Rows are points. Each table stands for the endless flat space through its points: a line for two points, a plane for three, and so on. The two share one point or none. Which?

First:
[[ -1  -1  -8 -11]
 [  9  -5  -6 -23]]
Second (2 x 4):
[[ -8 -13   9   0]
 [ -8   3 -15  -8]]
They share: no point

First (4 x 6):
[[-12  -7 -10 -14  -1 -12]
 [ -4  -1 -11 -17 -10 -25]
 [ -8  -7 -14 -16 -13 -16]
 [-20  -9 -13 -13  12 -11]]
Second:
[[ -1  -2 -12 -11  -7 -10]
 [-21 -10 -12 -19   1 -22]]
They share: [-11  -6 -12 -15  -3 -16]

First, 4 rows:
[[-16  31  38   6  16 -18  -3  -3]
 [  2  16  14   3  16 -15 -18  -3]
 [-22  44  30   5   8  -3   6   1]
 [-16  11  18  26  -4 -18   9 -11]]
Second (4 x 8):
[[ -4  12  20  16  -7 -23 -16   2]
 [-19   6  52   9 -15   7  -3 -23]
 [ -5  32  47 -19  21   1  29   5]
 [-16   1  17  20   3  -3  -2 -23]]
They share: no point

First, 3 rows:
[[-33  33  -8   6 -25  10  12   2   1]
 [-33  17  -6   4 -25   6 -10 -18   9]
 [-13  -7 -10  16 -13  -6 -34 -38  17]]
Second (4 x 9):
[[ -8  -5  -7  -4  -6  -6 -16 -24  26]
 [-33  12  -5  24 -31  -8 -15   5  10]
 [-15  24 -17  21 -13   1   3 -10   1]
 [ -6   9 -11   0  -4  10  -6 -34  10]]
They share: [-18  15 -11  15 -16   1  -6 -13   7]

First:
[[-35  -6 -24   3  -2  -4  -8  -2  -3  -6  16]
 [ -8  -5 -28   0  11 -30 -19   1   4 -22  47]
 [ 10 -17  -1  29  20   0   2  43 -15  21 -25]
 [ -8 -17 -25  27  20   3 -19  31 -26   2   2]
 [  8 -30  -1  15  45 -21 -33  48  -5  -4   1]
 [ 18  -3 -13  29  10   1   1  21 -22  12   6]]
Second:
[[ -2 -16 -11  12  16  -7 -19  18 -12   1  13]
 [  4 -24 -11   8  12 -13 -21  20 -12   5  15]]
They share: [ -5 -12 -11  14  18  -4 -18  17 -12  -1  12]

First, 6 rows:
[[-16   6 -18 -43  22   2  10  -1 -16  -8 -33  14]
 [ 27 -15 -28  -6  13 -21  31 -27   5   5  19  29]
 [ -2   2 -33  -8   8  17  42 -22 -40   8   9  16]
 [ 27  -5 -26  -3  21   1   8 -24 -33   7  22  22]
 [ 33 -15 -18  13  11   3  15 -20 -30  16  24  19]
 [ 19  -9 -22  -5  17  -3  16 -18 -23   5  10  20]]
Second (6 x 12):
[[ 21   4  -9 -58   6 -11  23 -48   0  23  -8 -13]
 [ 39  -7 -17 -29  30 -37  17  -5 -11   9 -15  11]
 [ 18  -4 -15 -20  52 -17  28   1 -34  -8  -8  47]
 [  5  -3 -31 -20   7 -18  23  -4  -5   5 -25   9]
 [ -1  -2 -19 -25   3   5   1  -4   4 -10  -8  20]
 [-14  -2 -17 -15  23  19  12  -1 -20 -17   2  48]]
They share: no point

First (4 x 14):
[[ -2   6 -16  -6  -6   7  20  12   6  -6  10   8  22  26]
 [-20  27  -7   9  11   8  24  32  26  -7  -2   9  22  18]
 [-10  19 -12   1   1   7  23  24  15  -5   3   9  22  19]
 [-29  18   2  21  25  18  13  22  37 -20  -5  -5   7  16]]
Second:
[[-11   0  -1  -9  15  -1  27  16   8 -14   2  -6  -9  10]
 [  7  24 -19  15 -15  29  -3  16  14  -2  -4   0  27 -14]]
They share: no point

First, 3 rows:
[[  3 -10  18   6   0  -3   1  23 -23 -13  17  15 -18  14  11   0   7  21]
 [ 10   5  15  -8  28  -5  19   3   4  -4   7  37 -17  -1 -14  20   2 -11]
 [ 14  -7  12   2  17 -10  10   7  -5 -13   0  38 -19  -7 -18  16  12  -1]]
Second (2 x 18):
[[  9  -7   7   7  14  -4  11  22   9  10  13  16  -7  24  25  20   9   5]
 [-11  13  32 -23  24  -4  21   7 -16 -10  23  26 -22   9  -5   5 -16  10]]
They share: no point

First, 4 rows:
[[ 16  -3  15  37   8 -20   7   5  11  -2  27  22 -15 -14  16   8 -39 -10
  -17  -7]
 [  8   5  17  16  21   2  -2   6  -2 -10  26   9 -14 -11   6  -7 -10  -9
    7  11]
 [ 10 -20  19  11  31  -1  22  -3 -19   8   4  37 -26 -16  -5  24 -10 -24
    3   5]
 [  4   2  19   3  31  13   0   4 -14  -9  19  10 -17 -11  -3  -6   6 -13
   19  19]]
Second (3 x 20):
[[ 18  -3   1  15  36  14   7 -11 -15 -22  21  20 -19 -24   0  12  -5 -14
   -9  -3]
 [ 23 -23  28  38  12 -11  -1   0   7   3   1   0  -2  -2   4  -8 -20 -13
    7  21]
 [  5   7  12  14  20  -5  11   8  -5  -3  31  30 -24 -14  12   8 -22 -11
   -3  -1]]
They share: [ 12  -3  15  21  20  -4   7   3  -3  -4  21  20 -17 -12   8   4 -19 -12
  -1   5]

First:
[[ 36 -41 -19   2 -12   6  -7 -26   1 -30   6 -35  20  33  29 -27  -6 -16
  -42  22 -20  24   9 -10]
 [  3 -59  -3  15   2  15 -15 -19  -2 -37   5 -28  26  39  42 -30  10  10
  -34  21 -15  35   8  -7]
 [ -3 -49   3  -1  -2  21  18  -8  26 -15  19   9  23  53  26 -22  11  30
   -9  31 -27  19   5   9]
 [-15 -15  19 -21   6  27  15   5  20 -31  15  -2  10  29   4  -2   2  22
  -34  13 -11  27  18   9]
 [  3 -48  -4   5  -8  21  12  -8  25 -11  11   7  29  50  30 -20  10  21
   -2  29 -23  20   9   4]
 [ 29  -5 -29 -23 -29  12  29 -16  34   4  19   8  13  16  -2  17 -19  -3
   -9  28 -20 -13   1  -2]
 [-19   0  23 -36  16  26  13   1   9 -47  23 -17  -7  13  -6   5 -12  17
  -62  10  -2  25  11   5]]
Second (7 x 24):
[[  7 -15 -11 -36 -33   7   0  -8  19 -19  14 -34 -15  25  13  18 -13 -12
  -13   2 -14  -8 -11 -24]
 [ 34  -3 -11  -3 -27  36 -17 -17  -1  22  26   7  23  23  39  38 -28  28
   -3  22 -35   1  23  -9]
 [ 19 -22 -22 -25 -31  -2   8 -13  22 -27  13 -43   1   4   4  14   3  -9
  -25  14   2  15  -9   0]
 [ 22 -18 -24   5  -7  22   7 -40  -7 -12  13 -12  34 -11   6  31   2   5
  -23  32  -8  16  19  27]
 [ 26 -24 -20  20  -8  14  20 -26  20 -14   7   5  53  -3   7   1  -3  18
  -25  36 -11  24  20  26]
 [  7  -9   0  -3  -3  26   3 -37  -9  -8   8  -1  20  15  10  28 -26   0
   -6   7 -36 -20  16   8]
 [ 24 -23 -16 -14   1 -11   8   0  23  -7   6   0  18  23 -10  -8 -11   0
  -34 -15 -33 -15   2   7]]
They share: [ 13 -20 -18  -9 -18  14   9 -15  19 -13  11  -7  18  15  11   9  -7   3
 -20  20 -14   5   6  -5]
